Each row is a point. Before rounding, the points of a table are all equally far from one centre. They may lie mostly on one side of it. Write the centre, to within rounding.
(in the rows, 128 means zero)

Points (8 x 2)
[[152 166]
 [161 117]
 [164 121]
 [161 116]
 [127 174]
 [165 147]
 [162 155]
 [149 104]]
Centre: [129 136]

Points (10 x 4)
[[173 124 155 155]
 [160 106  93 137]
 [165 108 152 157]
 [172 107 159 130]
 [171 107 143 158]
 [162  88 125 141]
 [151 143 123 172]
 [152 129 123 174]
 [171 100 146 148]
 [158  99 118 160]]
Centre: [146 129 129 129]

Points (10 x 6)
[[ 74 139 142 119 172 135]
 [120 138 119 152 186 119]
 [115 149 129 133 193 118]
 [108 136  86 154 148 117]
 [ 97 158 123 139 186 147]
 [150 165 132 140 179 124]
 [108 127  87 111 177 149]
 [121  99  91 103 160 139]
 [ 98 146 107 136 185 153]
 [106 144 136 141 142  85]]
Centre: [122 139 127 120 139 138]

Points (13 x 9)
[[170 133 100 152 114  58 131 130 136]
 [145 108  91 161 129  92 159 131 135]
 [140 111 115 171 122  73 131 135 131]
 [151 133 122 166 102  78 151 141 155]
 [138 104 114 139 120 111 129 156 160]
 [162 133 112 159 141  83 142 186 124]
 [150 130 120 117 119  61 106 173 132]
 [160 108 126 139 150  80 158 176 129]
 [178 125 143 123 128 107 115 160 152]
 [146  89 116 130 128  89 118 171 131]
 [157 133  97 157 110  66 123 168 134]
 [159 108 120 138 130  56 129 142 140]
 [168 117 101 110 123  74 151 164 153]]
Centre: [150 137 122 124 114 101 144 144 110]

Points (19 x 12)
[[120 141 153  95 137 103 132 152 110 122 114 114]
 [166 117 135 139 147  99  95 155 101 127 115 171]
 [180 136 134 119 138  74 119 164 104 116 101 139]
 [129 145 114 140 125  71 115  94  66 140 116 171]
 [143 127 160 129 154  68 120 167  95 132 124 150]
 [115 126 149 127 150  72 146 150  90 139 110 169]
 [148 110 158 162 111  93 130 142 111 119  63 163]
 [160 143 123 143 129  76 153 186 112 147 111 180]
 [120 114 127 139 105  81 152 151 115 112  92 170]
 [128 123 125 153 113  92  90 160 100 125  88 168]
 [125 154 119 155 121 105 124 137 112 113  71 171]
 [117 141 140 150 157  90 116 158 110 128  86 168]
 [149 168  95 162 118  71  99 160 114 124  99 159]
 [145 133  98 140 128  61 134 187 124 128  98 155]
 [131 126 118 141 135 101 140 204 145 122  99 119]
 [127 125  84 133 151 100 141 162 122 101  84 113]
 [134 126 135 131 131  73 153 147 109 117 124 180]
 [164 133 163 141 128 106 111 147 108  91 106 111]
 [140 135 154 133 132  62 132 123 125 132  84 172]]
Centre: [146 128 119 170 123 101 141 127 115 169 119 111]

Points (24 x 18)
[[167 128 144 109 129 173 186 124 152 133 170 148 101 101 127  91 140 115]
 [137 123  99 108 130 156 154 137 153  95 151 151 151 104 104  64 134 132]
 [160 144 100 117 140 146 176 145 152 127 171 144 138  95 119  62 119 120]
 [155 145 129  98 128 163 181 106 127 120 183 148 132 114 113  69 123  96]
 [148 130 124 103 105 166 164 113 160 108 167 186 126 124 143  70 129 127]
 [132 132 135 116 128 161 165 136 163 123 179 130  97 118 124  79 113 127]
 [155 143 118 131 133 183 148 133 153 123 171 186 102 126 118  71 128 124]
 [153 153 128  97 147 167 145 112 162 123 185 164 125 122 148  88 152 114]
 [151 138 135  91 126 162 165 111 171 122 172 133 122 126 110  73 125 125]
 [166 132 122 102 135 183 154 147 147 115 162 134 131 107 125  87 161 112]
 [141 151 108 109 102 177 131 142 150 133 165 139 131 124 163  72 130 132]
 [152 115 125 113 132 167 176 102 173 102 148 162 109 122 137  66 119 106]
 [153 150 110  97 129 164 174 108 162 107 155 148 154 110 140  58 126 123]
 [119 124 116 126 127 178 174 134 150 113 174 150 136 123 127  71  93 126]
 [142 135 118 118 136 204 157 112 164 132 137 142 110 107 119  75 144 122]
 [164 151 118  93 130 178 154 125 167 124 164 159 113 110 107  79 139 119]
 [159 129 109 106 118 171 164 115 179 135 154 153 121 111 134  78 145 153]
 [138 129 146 101 136 180 147 115 167 145 166 165 133 108 124  74 143 138]
 [157 118 150 129 119 175 164 135 145 103 187 159 129 120 135  80 131 129]
 [145 126 139 118 125 155 168 136 181 101 170 173 121 108 120  88 105 116]
 [132 138 131 102 147 175 151 121 164  93 162 149 125 116 135  63 116 108]
 [150 136 133 101  87 180 157 121 153 136 151 173 139 117 115  68 133 119]
 [149 141 100 104 143 173 168 129 161 133 163 147 101 114 123  69  93 113]
 [138 142 120 104 123 176 169 132 169 109 151 149 121 126 134  64 126 103]]
Centre: [155 135 123 126 134 146 141 112 126 130 131 151 134 120 132 113 112 123]

Points (29 x 24)
[[150  97 139 185 134 116  76 144 120 101 119 129  67 130 130 110 164 118
  153 111 140 122 109  92]
 [174 113 135 173  91 132  62 142 130 116 101 143  78 107 138 126 129 131
  136 112 126 130  94 116]
 [135 124 154 195 115 134  73 160 121 140 131 145  64 124 137 109 138 112
  133 143 158 126 128  87]
 [140 124 139 190 132 120  58 136 125 116 126 162  79 136 125  98 138  92
  142 128 142 120  86 117]
 [123 126 145 184 126 123  75 140 136 114 124 140  57 106  99 100 139 113
  127 120 141 125  89  91]
 [136  92 135 190 116 113  94 146 131 120 125 126  62 132 101  92 135 128
  157 132 138 122 106 112]
 [134 112 143 175 137 118  87 149 156 137 161 135  72 124 128 110 134 126
  152 125 123 144  98 106]
 [123 117 148 188  99 114  85 160 128 109 110 141  79 113 133 120 116 124
  156  89 148 141  73 111]
 [148 137 122 172 120  96  75 131 130 109 112 166  81 119 146  95 114 101
  154 110 129 124 106  93]
 [117 129 148 188 119 125  82 133 143 117 114 142  45 115 112 102 127 127
  163 105 146 125 112  88]
 [141 115 147 158 110 122  65 177 116 122  90 134  56 105 111 115 133 115
  150 122 123 134  83 110]
 [143 153 132 172 121 113  72 159 134 103 138 167  67 131 125 113 135 124
  135 105 147 118  82  82]
 [112 148 138 192 134 102 123 148 115 133  86 133  66 104 122 121 139 158
  132 102 162 118 123  89]
 [142 126 152 182 111 102  91 149 113  92 137 139  60 126 123  97 123 122
  157 111 151 137  95 117]
 [124 138 126 180 105 109  84 150 156  90 109 133  59 139  97 110 131 115
  157  98 139 126  87  98]
 [148 113 120 198 114 119  76 135 140 135 104 119  64 124 132 106 155 114
  160 127 149 105  94 116]
 [128 132 124 195 109 121  62 135 128  85 125 136  74 131 110 101 123 120
  134 135 150 103  94  87]
 [137 137 146 168  95 112  77 147 161 112 117 147  80 116 118 118 118 108
  153 120 170 126  80 104]
 [134 125 118 193 121 116  72 151 126  82 111 159  80 117 100 140 153 128
  144 119 140 130 120  94]
 [149 116 124 188 112 107 103 143 135 124 117 134  64 134 127  96 161 117
  143 140 138 120  83  95]
 [133 125 129 194 125 120  65 165 152 116 112 126  58 130 100 107 147 142
  134 103 133 130  92 120]
 [123 134 127 186 113  94  84 162 159 107 110 134  69  98 133 115 138 144
  157 115 145 133 108 107]
 [146 130 136 193 134 100  86 172 137 116 112 135  60 112 113 111 129 127
  152 123 125 119  94 101]
 [140 133 139 183 117 119  64 143 128 138 139 150  57  88 127 123 149 130
  154 118 131 124 102 117]
 [144 125 125 196 112 109  77 142 135 112 115 128  88 113  93 110 109 123
  170 127 153 144  99  91]
 [119 137 145 165 115  91  82 158 130  86 101 144  59 124 126  97 112 126
  142 107 153 131  90 108]
 [148 113 133 184 123 112  73 154 141  79 109 126  70 129 112 112 143 141
  161 120 146 105 109 103]
 [142 130 135 151 112  99  79 162 141 132 103 172  77 112 102 109 140 126
  151 114 161 122  88  94]
 [146 127 140 154 101 113  90 159 141 120 121 152  46 128 116 103 134 142
  136 105 154 121  79 111]]
Centre: [119 152 129 147 119 134  92 141 112 129 111 120 106 142 123 123 134 131
 144 118 135 122 115 116]

Points (28 x 24)
[[149 146  87 126 141 133 145 101 191 122 130 168 124 151 155 142 140 134
  129 134 114 171 141 123]
 [153 114  85 110 151 130 137 108 158 107 116 206 143 135 143 115 107 114
  108  85 132 155 130  98]
 [163 119  73 121 138 119 133 126 175 112 130 163 105 168 119 121 116 149
  123  77 162 172 156  99]
 [184 145  85 132 133 106 132  98 151 114 135 150 157 145 152 118 116 143
  122  98 118 179 161 121]
 [152 131  84 150 144 117 135 105 153 109 138 187 103 147 136 106 119 132
  119 103 148 144 108  93]
 [152 155  68 124 146 127 126  86 156  98 149 182  97 156 180 128 103 156
  125 110 132 173 173  99]
 [165 113 102 132 148 128 146 115 151 129 124 192 124 136 150 131 139 125
  148 120 146 218 100 120]
 [169 131  44  91 151 120 129 113 151 118 122 168 141 147 139 100 124 144
  113 105 162 177 150  98]
 [134 121  75 132 168 123 143  77 131 131  91 185 114 139 141 116 113 135
   98  78 133 165 142 133]
 [161 127  61 129 166 103 101 100 170 112 142 170 120 146 121 120 118 132
  141  99 127 168 132 134]
 [153 121  74 126 138 108 128 101 154 108 107 187 165 146 136 116 139 125
  112  92 141 181 137  91]
 [136 154  87 115 171 139 118 114 135 120 164 194 152 129 140 112 136 137
   98  95 118 181 160 105]
 [160 134 105 133 140 124 144 101 163 105 147 178 132 164 132  89 126 136
  122  93 141 183 147  99]
 [133 135  99 113 137  83 125 103 158 143 139 180 145 152 129 114 124 117
  101  90 128 170 177 104]
 [147 133  85 145 136 118 149  91 166 125 146 141 123 158 145 108 155 121
  132  74 142 169 149 109]
 [177 103 109 104 138 102 119  99 156 104 133 176 139 146 175 123 126 146
   95 107 149 172 143 107]
 [146 158  81  86 135 133 114 128 149 113 152 169 116 132 172 125 120 138
  160  70 124 196 123  91]
 [162 147  79 109 154 151 150 124 146  83 148 154 165 148 164 123 135 134
  124  88 157 197 165 116]
 [142 165  85 135 134 137 153 111 140 129 131 181 120 141 131  97  99 134
  105 115 132 173 122 112]
 [165  93  71 140 163 118 135 106 129 111 140 195 136 166 131 105 125 126
  133 109 149 168 138  91]
 [171 115  60 115 123 108 132 100 145  97 139 171 157 150 132 118 103 116
  131 102 128 167 154  93]
 [186 112 111 129 135 100 140 106 155 136 132 177  99 118 124  99 134 131
  140  96 144 208 154  97]
 [147 136  47 122 162 125 148 119 117 111 135 174 127 153 179 133 115 119
  124  76 145 147 126 115]
 [165 134  61 114 155 105 146  99 163  96 139 172 108 167 159 129 117 147
  111 123 148 165 163 102]
 [176 134  85 142 133 113 138 131 122 112 138 144 133 170 134 128 119 148
   99  85 138 156 162 109]
 [174 138  67 112 144 127 152  97 146 109 143 186 125 161 126 112 130 143
  136 112 119 163 151 121]
 [163 150  83 140 159 119 136 110 173 108 130 170 144 168 130 127 133 139
  116 122 130 159 154 109]
 [170 138  84 124 159 125 147 107 157 123 125 178 122 134 137 103 101 150
  107  72 166 159 178  97]]
Centre: [129 128 106 114 147 130 117 113 117 113 123 154 113 121 143 139 123 121
 145 116 158 171 164 112]

Points (30 x 24)
[[223 134 133 100 135 162 147 120 144 142 108  92 144 104 135 171 141  98
  118 133 144  88 108 151]
 [198  99 136 114 136 146 125 128 141 155  95 126 162 130 120 144 171 121
  134 139 143  74  93 130]
 [174 107 131  98 164 163 138 109 151 135 112 101 161 125 156 156 134 115
  120 130 171  61 144 142]
 [172 110 150  71 177 157 131 130 149 125 130 121 163 109 123 166 131 106
  123 130 176  77 108 140]
 [195 126 151  94 161 168 140 115 136 159 114 105 142 102 141 157 144 116
  139 157 160 102 109 148]
 [192 115 143 100 152 148 101 149 155 148 112 122 132 110 136 146 136 115
  155 144 152  67  94 152]
 [190 123 119  86 164 175 138 136 121 139 105 121 148 129 154 182 155  98
  131 137 142  87 113 132]
 [199 110 111 108 149 139 164 128 164 154 133 119 156 141 150 158 126 105
  141 128 137  88 125 175]
 [198 123 135 102 158 141 124 123 166 155 117  97 122 104 134 146 135 103
  148 135 159  65 114 160]
 [185 133 152  96 189 146 145 129 146 144 129 128 142 135 131 149 144 122
  134 159 156  62  99 145]
 [196 106 126  82 116 137 136 131 172 139 134 146 166 139 134 160 152 103
  137 155 152  75 113 139]
 [187 120 145  91 159 134 151 150 170 149 139 111 171 108 158 163 138 101
  117 160 172 110 111 148]
 [211  95 118 100 126 137 142 113 152 163 115 139 151  98 143 146 137 118
  118 143 152  80 128 147]
 [171 132 136 118 151 153 161 109 137 148 123 130 145 162 141 144 119 100
  131 147 169  83 116 131]
 [202 133 131 107 155 141 132 119 153 166 111 115 160 109 150 167 129 107
  114 166 150  85 132 130]
 [204 116 143 109 153 149 145 155 158 153 116 123 162 137 155 153 161 118
  124 144 147  57 131 118]
 [195 104 141 108 136 137 161 122 120 157 123 114 165 121 137 156 156 102
  137 134 168 101 111 152]
 [190 108 126 108 142 142 157 104 163 153 118 119 148 127 158 149 162 103
  138 155 163  69 132 148]
 [171 117 129  76 149 143 142 129 147 128  94 114 138 112 123 156 169  78
  144 159 153  94 103 160]
 [181 119 135 101 146 154 155 119 122 142 104 121 153  83 166 155 153 132
  156 141 156  70  94 143]
 [146 119 147  92 138 128 138 138 160 123 120 139 144 121 162 182 136 114
  140 154 183  98 100 138]
 [201 108 113  85 161 134 147 128 152 162 130 135 184 121 135 163 144 128
  138 131 138  92 116 162]
 [182 145 125  75 145 146 132 104 145 140 105 122 165 142 172 166 149 120
  127 130 176  94 115 126]
 [190 115 125 116 142 161 138 121 147 144 123 115 126 119 151 187 157 105
  108 132 136  76  93 168]
 [186 111 146  65 145 142 146 134 158 164 116 117 149 117 136 138 137 115
  156 156 122  67  94 139]
 [184 106 141  90 129 135 160 142 136 167 128 113 137 128 151 156 152 120
  117 119 145  46 119 154]
 [222  94 145  93 133 143 154 133 141 124 109 132 144 118 143 159 126 126
  137 140 137  92 135 119]
 [171 126 112 115 164 178 121 134 132 167 115 112 120 107 145 166 165 116
  130 144 148  69 100 122]
 [176 119 176 110 147 155 144 127 138 145 126 113 139 123 150 170 155 125
  145 163 132  76 109 132]
 [200 109 115 116 140 127 124 134 160 123 121 159 154 119 151 171 164  97
  124 130 157  86 107 158]]
Centre: [161 135 116 102 139 138 143 139 151 120 131 115 142 112 136 133 146 126
 119 128 134  98 114 129]
